Rows are points. Each copy is the shape, with its points in the same order, stretched, turned, moved and blurred by noise. Say if it was mirrored as well.

Shape, 5 rows:
[[ 16 -17]
 [-20  55]
 [ 41 -21]
 [ 14 -12]
 [ 38 -11]]
Copy 1:
[[  7 -15]
 [-57  15]
 [ 10 -45]
 [ -2 -20]
 [ -4 -37]]
Copy 1 is: mirrored
Copy 2 (5 x 2):
[[  9  10]
 [ 55 -26]
 [ 12  36]
 [ 10  11]
 [ 20  31]]
Copy 2 is: mirrored
Copy 3, 5 rows:
[[ -6  25]
 [-37 -35]
 [-22  49]
 [-11  22]
 [-25  42]]
Copy 3 is: only turned
Copy 4:
[[-23 -19]
 [ 69  47]
 [-49 -11]
 [-19 -16]
 [-39   1]]
Copy 4 is: mirrored

Shape (7 x 3):
[[-11   2  20]
 [-11 -26 -65]
 [ 37 -17  35]
 [-12  49 -12]
 [  2  34   3]
 [ 50  -5  23]
 [ -7   5  29]]
Copy 1 (7 x 3):
[[-19 -34  -5]
 [ 43  21 -38]
 [-32  -3  16]
 [-30 -33 -76]
 [-34 -26 -54]
 [-35   7  -9]
 [-27 -37  -3]]
Copy 1 is: only turned
Copy 2, 7 rows:
[[-21   1 -20]
 [ 39 -71  30]
 [ 13  30 -38]
 [-32  -9  30]
 [-23   4  10]
 [ 30  34 -21]
 [-28  16 -28]]
Copy 2 is: mirrored
Copy 3, 7 rows:
[[ 12  17 -14]
 [-31 -56  15]
 [ -8  15 -45]
 [ 60   1 -19]
 [ 43   5 -26]
 [ -1   3 -54]
 [ 19  24 -21]]
Copy 3 is: mirrored

Shape:
[[-16  25  44  40]
 [-13  21  43 -13]
 [-15 -21  -9  60]
 [  3  13 -18  -7]
 [ 39 -59  -7  -3]
 [-11 -50 -26 -21]
 [-11  -3   1 -33]
 [ -1  20 -32  15]]
Copy 1, 8 rows:
[[-18  28  37  41]
 [ 11 -10  20  37]
 [-11  68  19  -4]
 [ 12  17 -26   6]
 [ -6  -2 -18 -66]
 [ 42  10 -18 -32]
 [ 34 -11 -13  10]
 [  3  44 -31  12]]
Copy 1 is: only turned
Copy 2 (8 x 4):
[[ 28  32  38 -48]
 [ -8  15  -7 -57]
 [ 46  -2  57  13]
 [  4   0 -34   7]
 [-52 -37  28  36]
 [ -9 -50  -9  18]
 [-11 -14 -34 -20]
 [ 31   8 -23  22]]
Copy 2 is: mirrored
Copy 3:
[[-57  35  -3  -9]
 [-32 -14  32 -22]
 [-16  40 -77   3]
 [ 28 -15   4  19]
 [ -3 -84 -62  10]
 [ 44 -42 -28   0]
 [ 26 -27  26   2]
 [ 27   3  -8  35]]
Copy 3 is: only turned

Shape:
[[-28  33 -20  21 -14  57]
 [ 13 -21 -11   8  -5  40]
 [-24   5  15  -1 -16  64]
 [-30  18  -9  36  63 -58]
 [  8   8  31   1  -5  11]
 [ -2  -6  -3 -10   0  50]
 [ -8  38 -17  19 -25  12]
 [-62  36  -8  24 -18  31]
 [ -5 -30  20  11  39 -68]
 [-24   4 -20 -28  33 -59]
 [-16 -36  -5  13   7 -46]]
Copy 1:
[[  5  35 -21 -17 -66   0]
 [  9  -6 -10 -34 -40  40]
 [ 43   6 -18 -21 -62  17]
 [-64  -3  66  13  53 -41]
 [ 27 -16  -4 -20  10  20]
 [ 16  -4  -8 -38 -50  22]
 [ -2  13 -21  -6 -16 -14]
 [ -4  39 -13  21 -53 -24]
 [-28 -55  51  19  65   0]
 [-49 -49  42  -1  41 -63]
 [-30 -38  18  24  18   8]]
Copy 1 is: only turned
Copy 2, 11 rows:
[[-54  32 -11   1 -33  -1]
 [-32  -2  -6 -25  -5  30]
 [-50  16   3 -39 -40   7]
 [  7 -21 -42  32  21 -69]
 [  3   8   2 -32 -20  -4]
 [-51  -1  17 -29 -18   7]
 [-22  21 -17  17 -12  -3]
 [-46  21 -34  17 -44 -20]
 [ 26 -47 -20   9  20 -36]
 [ -6 -33  12  30  -9 -56]
 [  9 -50 -19   8   5 -11]]
Copy 2 is: mirrored

Shape, 11 rows:
[[-14 -14  -5  12  12  -7]
 [-20  -3   3  49  39 -28]
 [ -7 -54   5  14  24  -5]
 [ 12   3  -1  -8  33 -20]
 [ 30 -13   8   7 -71  17]
 [-45  -9  26  15 -10 -30]
 [ 34  30  21 -14 -25  49]
 [-33  54 -15   2  28  18]
 [ 36 -11 -11   4 -49   7]
 [-12  49 -38 -12  37 -11]
 [-20   0  19  19  25 -26]]
Copy 1:
[[-20  -1  -1  -3 -16 -15]
 [-29 -12   2  10 -23 -65]
 [-35  19 -31   6  -7 -20]
 [  2  -3   7  31  16  -8]
 [  3  -3  48 -95  36   0]
 [-61  48  29 -14 -22 -34]
 [ -2 -47  67 -16  60  32]
 [-19 -54  32  30 -26  20]
 [ 18 -11  34 -74  27   0]
 [ 22 -46  12  40 -23  14]
 [-36  13  18  19  -6 -40]]
Copy 1 is: only turned
Copy 2:
[[  5  -4 -15  -8   5  -2]
 [  7  16 -28 -18  48  -1]
 [ 18 -25 -39 -28   6  -1]
 [-11 -13  -3 -10  25  30]
 [ 36 -16  11  31 -54 -35]
 [ -8   1 -23 -18  -4 -47]
 [ 37  10  60   9 -32  -2]
 [ 13  48  26 -11   6  22]
 [ 26 -17   4  36 -36 -13]
 [-17  26   4   3  21  47]
 [-12   2 -15 -16  26  -8]]
Copy 2 is: mirrored

Shape (14 x 8):
[[ 23  35  55  18  -9 -12  -6   3]
 [ 15 -41  -2 -21  32 -49  -4  -3]
 [ -5  15  26 -19 -19  13 -24  -8]
 [ 12  30 -20  -3  30 -20  23  18]
 [-12 -11   0 -42 -30  34  29 -11]
 [  7  24  -3   8 -62   0 -32  70]
 [ -7  -9  11   9 -45  -6 -54 -44]
 [-41   7  10   9  12 -11 -26  -7]
 [  3   7  -4 -24   3   1 -27 -11]
 [ 29  25  -5 -20  -6  33  41   1]
 [-40 -23  18   2  -9 -30 -62 -68]
 [  2 -49   4 -18  13  36  19 -30]
 [  8   7  19 -44   7  33  38 -12]
 [ -1   5  19 -10  15 -29  26 -28]]
Copy 1, 14 rows:
[[ 16 -46 -60 -36  30  -2  41  -7]
 [ -5   5  42  43  55  -1   7 -19]
 [-37 -23 -28 -38  16   3   1  18]
 [ 26  22 -36   8   9  -1 -16  10]
 [-65  29 -22  -1   8 -15 -15   2]
 [-13 -21 -80 -46  25  28 -61   3]
 [-13 -37   3 -53  20 -26  -2  -2]
 [ -6  -3  23 -36 -12  19  31  -3]
 [-24  -5  -9 -14  14  -5 -15  32]
 [ -9  -1 -73   9  -7 -20 -25  20]
 [-19 -19  70 -53  26 -11  40  -7]
 [-31 -16  28  37 -17 -23  12 -19]
 [-48  11 -35  15   4  -9   9  15]
 [ -1  11  -6   2  37 -16  36 -16]]
Copy 1 is: mirrored
Copy 2 (14 x 8):
[[-23  15  18 -49  21 -15  32  13]
 [  5  30  20   9   4  26 -20  42]
 [-13 -18   6  17  21 -22  24  29]
 [ 29  29  22 -35 -12  -9  -9 -10]
 [  6  -8 -13  44 -27 -12  20  14]
 [  1  29  68   9  44 -33  46 -27]
 [-33 -52  24  35  39  18  17  26]
 [ 21 -17 -11  10  31   8  15  21]
 [  1 -19   8  23  21 -15  -6  29]
 [ -6  12   2   3 -30 -26   1  -9]
 [-10 -73  -3  35  40  36  12  67]
 [-23 -13 -49  59 -15   5 -11  18]
 [ -1   2 -29  21 -31 -24   9  24]
 [  8   8   5 -25 -24  18   4  39]]
Copy 2 is: only turned
Copy 3 (14 x 8):
[[  0 -13   5  41  28  -1 -13  12]
 [-45  16 -12 -34  10  39  29  30]
 [ 20   7 -10  34  -3 -10  15 -13]
 [-45 -21  23 -13 -14  16   0  35]
 [ 60  28  21  -7 -28 -12  12 -17]
 [-22 -47  18  23  27 -15  27 -47]
 [  9  23 -61  36  15 -31  12 -46]
 [  1 -10 -45   7 -12  12   8 -13]
 [-16   8 -16  16 -11  -6  24   3]
 [ 29   6  44   7 -16 -29  -3  20]
 [ -1  35 -95  18  -4   5  14 -34]
 [ 73  37 -17 -15 -12 -23  17   8]
 [ 50  24  37   4 -28  -3   5  26]
 [ -5  18   1 -10  -9  26 -11  24]]
Copy 3 is: mirrored

Shape:
[[-12  41 -43   9 -23  36 -28  25  36]
 [  1  60 -15  23 -11 -11 -29  15  -1]
 [-24 -28 -17   4  11 -13 -28   3 -12]
 [-22 -29   0 -13  33 -16   5 -37  -2]
 [ 25  15 -70   1 -35  29 -47 -19  23]
 [ -8 -33  17  28  -8  -9   2 -30  -9]
 [-30 -12   6  13  21 -23  13 -59 -24]
 [ 14  16  -6 -35 -15  28  24 -19 -57]
 [ 12  12 -19 -29 -33  33 -64 -26  18]
 [  5 -12  15 -20   1   8  19 -38  -9]
 [ 40  -2   1 -37   8  -4  27 -17 -24]
 [ 13 -12   7   3  44  23   2 -23 -29]]
Copy 1 (12 x 9):
[[ 27  39   2 -37   4 -13  -8 -23 -29]
 [ 11  38  18 -58  18  20  -7  15  -5]
 [ 14 -11  51  -2 -11  14   1   2 -14]
 [ -5 -26  30  20  -9  -3  34  -1   9]
 [  0  44  27 -56 -35 -35 -10 -38  15]
 [-35   5  34  15 -16   0  17  20  -8]
 [-12  -2  28  10 -21  -2  48  27  27]
 [ -7   8   6   7 -15 -48 -19  14  55]
 [-13  10  12 -61 -39 -46 -14 -21  -4]
 [-31  -5   2  23 -12 -30  15  -1  17]
 [-35 -12  10  24  14 -24 -12 -15  42]
 [ -2 -20  40  10  15 -30  18   7  21]]
Copy 1 is: mirrored
Copy 2 (12 x 9):
[[ 27 -22 -14  58  29 -62 -19   6   7]
 [ 19 -16 -41  35 -12 -12 -53  69  -5]
 [-34 -15   1 -11  -6  12  13   9  33]
 [-21  15  10 -66 -15  12  16  -3  -5]
 [-17 -71   3  37   6 -56   3  11 -13]
 [-34  -2 -18  10 -45  -7  40  -1 -15]
 [-23  18 -15 -47 -31   5  26  48 -25]
 [-18   5  19  37  49  33  52  63 -36]
 [-16 -27  40  40   4 -55   1  20  -6]
 [-11  15  15  -5   1  -7  38   6 -39]
 [-23  -8  24  -9  17  43  20  -1 -41]
 [ 22   7   9 -22  -6  25  36  30 -14]]
Copy 2 is: only turned
Copy 3, 12 rows:
[[ 94 -40 -39 -15  35  -3  31 -16  24]
 [ 34   4 -57 -34  11 -34  12 -13  21]
 [-24 -32 -13  -4   9  19 -45  -7   1]
 [-25   4  36  15   6  25 -62  36  26]
 [ 95 -25 -22   3  43  34 -12 -53   8]
 [-13  13  37  21 -20 -36 -44  -9   6]
 [-17  16  49   0 -13 -21 -89  29  29]
 [ 39  31  53 -44  14   8  -4   6 -69]
 [ 73  -3   3   3  78  19 -15 -33  -1]
 [ 15  34  57   8  10  -3 -24  22 -10]
 [  0  52  33  -2   3  30   2  17 -39]
 [ -8  16  45 -37   6  25 -12  -6  17]]
Copy 3 is: mirrored
Copy 4, 12 rows:
[[ 62  12  30 -38  -9  18  19  59   4]
 [ 40  13  31 -47 -11  45  -7   2  14]
 [-13 -27 -24 -19 -30   4  30  24 -14]
 [ -4 -33 -29 -15 -26 -39  10 -14  -8]
 [ 47  33  -3 -37   2   1  77  40   7]
 [-33 -16  15 -17 -18 -30  45 -15  -8]
 [ -7 -37  -4 -34 -29 -38  18 -30  23]
 [-15  -4 -33  -5  59   5  -7  -2  43]
 [ 16  32 -12 -53  26  -9  56  27 -22]
 [-11  -7 -14 -10  17 -36   5 -18   1]
 [ -6   5 -39  17  37  -7 -18 -31   8]
 [  6 -42 -22  -5  35 -12  20 -37  -5]]
Copy 4 is: only turned

Shape (17 x 11):
[[-30 -24 -49 -39  14 -46 -18  51  -9  11  17]
 [ 21 -21  47  20 -25   9 -37 -22  47  45   5]
 [ -7  34 -17  29  24 -35 -18  20  10 -17  43]
 [-17  -6 -39  -2  20 -40 -36  22 -19 -23 -24]
 [  6 -31 -17  21 -57   9  18 -38  43   1 -14]
 [-17   0 -55   0  42 -28 -28  14 -54   1  -6]
 [  6  19 -53 -17  31 -17 -33  50 -36 -33 -10]
 [ -3 -17 -30  12  -4  48  28 -12  63  44 -17]
 [  4 -21  14  10  11 -16  32 -18  26  25 -36]
 [ 24   3  28  34 -54  13  -8  -2  -6  33  33]
 [ 19 -16  11  18 -24  35  34 -17  28  56 -16]
 [-57  -6 -38 -19  24 -23 -33  -8 -30 -10 -11]
 [ 62 -29   3  -4 -29   7   7 -45  52  45  -6]
 [ 17  60  19 -35 -16   2  10 -14   3   5  54]
 [ 20  16  58 -15 -18  35  10  19  10 -29  48]
 [ 21   2  21  19 -16  33 -62 -32  24  10  14]
 [-23  68 -11 -16 -11 -24 -40  43 -12 -15 -15]]
Copy 1:
[[-45  42  44  -1 -25   7  41  22 -16 -44 -24]
 [ -6 -22  29   1   2  22 -49 -38  -6  38  19]
 [ -6  21  12 -55 -14 -23   1   6  30  -1 -37]
 [-29  32  -2 -22 -54  14  20  18  -3 -39  -5]
 [ 26 -26  -9  -5 -30   1   1 -72 -43  48   7]
 [-27  47 -12  15 -59 -14  26  30  15 -33  -6]
 [-23  33  -6   3 -32  13  23  15  36 -75 -28]
 [ 20  -2  31  21 -20 -25   4 -89  -9  36  -2]
 [ 36  27  16   0 -28  17   3 -46  14  29  20]
 [ 12 -33   9  -1  -9  -2 -15   6   5  28 -13]
 [ 37 -13  24  25  -9  -5  -4 -54   9  45  12]
 [-38  35  -3 -22 -40 -16  23  14 -12 -20  30]
 [ 28 -12   5  51  10  18 -49 -63 -30  51   0]
 [ 27  -6  -2 -17  63 -28 -32   4  27  -1  -7]
 [ 14 -27   4 -31  57  23 -19 -13  59 -13 -12]
 [-20 -50   0   8  -3   8 -55 -34   3  17  15]
 [ -4  14  38 -66 -14  -9  -3  23  15 -56  10]]
Copy 1 is: mirrored
Copy 2:
[[ -6  24 -40  10  24  74  -3 -59 -25   4 -19]
 [ 19   5 -20  24 -49 -67 -50  32 -18 -28 -39]
 [-38  47  12  23 -43  42  -1 -27 -24 -16  -8]
 [-27  52 -27   1 -20  66 -27   7  -3  11   5]
 [  4  -4 -39 -42 -25 -47 -48  22  -5 -75 -32]
 [-55  61  -9  20  26  65  -6 -26 -12  32  24]
 [-13  27  11  -7  -4  85 -22 -19 -10  39  37]
 [ 33 -15   6  -6  27 -28 -45   3 -17 -71 -47]
 [-21 -22 -18  16   1 -21 -11  32 -30 -47 -26]
 [-13 -11  -4   9 -41 -56 -32 -24  13 -12  -2]
 [  5 -38  -3   9  11 -64 -35   5  -5 -48 -19]
 [-29  84 -38  16  19  55  13 -13   8   5  -8]
 [ 28 -42 -22 -17 -14 -77 -45  31 -58 -52 -10]
 [ 23 -14   9  19 -10 -16  55 -48 -20 -20  35]
 [ 30 -45  48 -22 -33 -35  33 -29   6   9   1]
 [ 27  40   8   5 -49 -47 -44  26  -9  -2 -15]
 [ 15  37 -15  43 -44  71  -8 -11  31  -3  30]]
Copy 2 is: mirrored
Copy 3, 17 rows:
[[-20  38 -20 -44  -2  69  -8 -15  -4 -62 -39]
 [ 16  -8  21  10  -6 -80  18  -7   4   5 -39]
 [  8   6  27 -20  -3  19  16 -69 -27 -31   2]
 [ 35  25 -23 -33  18  47  -7   3 -18 -40  -5]
 [  4  -7  19  11  13 -50  53  46 -18  -3 -11]
 [ 11  29 -33 -34  11  49 -28   5 -40 -35   0]
 [  7   4 -33 -44  21  80 -24  -9 -27 -23 -12]
 [-18 -38  20  60 -21 -24  12  63 -11 -14 -21]
 [  8  20 -15  36   3 -21  21  27  19   6 -12]
 [-19  -9  38 -24 -26 -45   2  -9 -31  38 -24]
 [-17 -14  12  36 -26 -45  -1  54 -12  35 -19]
 [ 20  10 -23 -23  -4  24  -6  17 -14 -77  15]
 [ -9   5  -3  27  17 -72  37  20 -31  27 -49]
 [-29 -26 -11 -21 -41  -3  34 -53 -40  -4  -5]
 [-29 -30  -2 -28   7 -13   6 -24  25  11   6]
 [ 18 -36  19  -2  12 -67   6   4 -22 -12 -19]
 [ 27 -29  -9 -41 -50  61  10 -33 -41 -24 -16]]
Copy 3 is: mirrored
Copy 4, 17 rows:
[[ 11  -7  35  10 -36  44 -32   4 -27   6 -56]
 [  2  38  38  -7  21 -36  28  42  32  60  29]
 [ -1  -2 -10   4 -18 -59 -30   8  -4  16 -48]
 [  9 -25  17 -25 -19  -5   6  -5 -31  16 -40]
 [-17  10  52 -52  -4 -12  20  50  16 -12  33]
 [ 10 -41  30 -15 -34   0  -1  -7   1  15 -61]
 [ 26 -22   4   1 -47 -14   2 -20 -25  -3 -42]
 [-25   8  77 -30 -51 -20 -14  29  45  19  54]
 [-27 -16  24  -6   7   6  25  51  20  35  26]
 [ 22  41  -9 -23  -2 -23  19  44  48  15 -11]
 [-13  13  38 -21 -22  -4  27  52  59  24  41]
 [-19 -34  41 -35  -7  19 -14 -19   7   8 -51]
 [-12  25  80  17   0 -20  58  61  18  17  43]
 [-26  36 -11  37   6 -16  14   5  43 -20 -24]
 [ 10  32 -34  29  26 -11 -11  20  41  -8  35]
 [  6  26  47 -24  12 -63  23   6  35  34  22]
 [ -7  24 -48 -26 -34 -23   6 -31  -7   4 -60]]
Copy 4 is: only turned
